Every row gives one point. A path goes straight from each point to the next, and from the last back to the first. The post is the endless flat space through its rows: a point in 2 columns, a line in 3, a plane in 4, and so on, so that a path can go around it. Count how often the path circles the post. Going back the other way cancels.

Post (2 x 3):
[[-26 -10 -17]
 [ -8  18   2]]
Path (28 x 3):
[[ -9 -16  16]
 [  6 -19 -10]
 [-11 -13  -2]
 [-49 -34   1]
 [ 17   7  16]
 [ 27  26  -5]
 [ -9  22 -16]
 [-31  19 -32]
 [-48   1 -38]
 [-40   8  -4]
 [  2  23  30]
 [-15 -31 -17]
 [-18 -22 -32]
 [-32   1 -27]
 [-33   6 -12]
 [-35  -3  10]
 [ -4 -10  19]
 [ 12   1  -4]
 [-28 -12 -49]
 [-14  34 -11]
 [-59   2  -6]
 [-42 -17   1]
 [ 14  14  14]
 [ 33  31  -8]
 [-30  -4 -23]
 [-14  39  15]
 [-10  35  28]
 [-60 -23  -2]]
Times around: 4

Post (7 x 8):
[[ 21  14   5  18   0  32  -6  -8]
 [  5  11   7  -8  16  17 -17 -15]
 [ -6 -19  36  -7  -1   5 -16   2]
 [  5  -9 -18  10  -3   9  -3  12]
 [ -6 -20   2  -8  13  -7  13   9]
 [-12 -20   4  10  -9 -40  21 -16]
 [-13   4  22  -6  -7   6 -11  15]]
Path (28 x 8):
[[-18  22 -27 -13   0  16 -17 -10]
 [ -9 -30  36  22  -5 -14  11  -8]
 [ 12 -12  21  15  17  -3  24  -7]
 [  1  10  25   4  -9   1  12  16]
 [-23 -26   6 -12  -8 -48  22   0]
 [ -5 -18 -13  -1  -9  10   2  -3]
 [-39  -5  -7   2 -18 -21 -25  -2]
 [-14 -21  11  -6   7 -18  -7  13]
 [ 17 -27   4  -4   9   6 -14  33]
 [ -3 -14  -8   7 -23 -16  -1  13]
 [ 16 -18  -8   6   3  23   7  -9]
 [-21  18  14   0  -7  10 -28  -5]
 [-14  19 -24  -5  11   9   2   9]
 [  1  -6 -11   9 -16 -19  27 -27]
 [-17 -16  -8 -24   0 -43  12   4]
 [ -3 -13  20  14 -15  -3   9  26]
 [-14   2  45   2   2  -8  17  -2]
 [-13  54   2   3   1  27 -24 -13]
 [-26   4  47 -24  16 -10  54  20]
 [ 20 -25  47  16  -9   9   3 -20]
 [ 23 -34  60  11  12 -10  46   2]
 [ -3 -10  17   2  19   5  14  14]
 [-40  43 -20  -8 -13   7 -22  21]
 [-43  24   0   6 -40 -17 -18 -13]
 [  3 -23  23   5   8  30 -28  13]
 [ 17   1  34  13   4  14 -11   1]
 [ 10 -25  42  -4  -7  -8  -6  10]
 [-28   6   0 -19 -18  -1 -28  34]]
Times around: 1
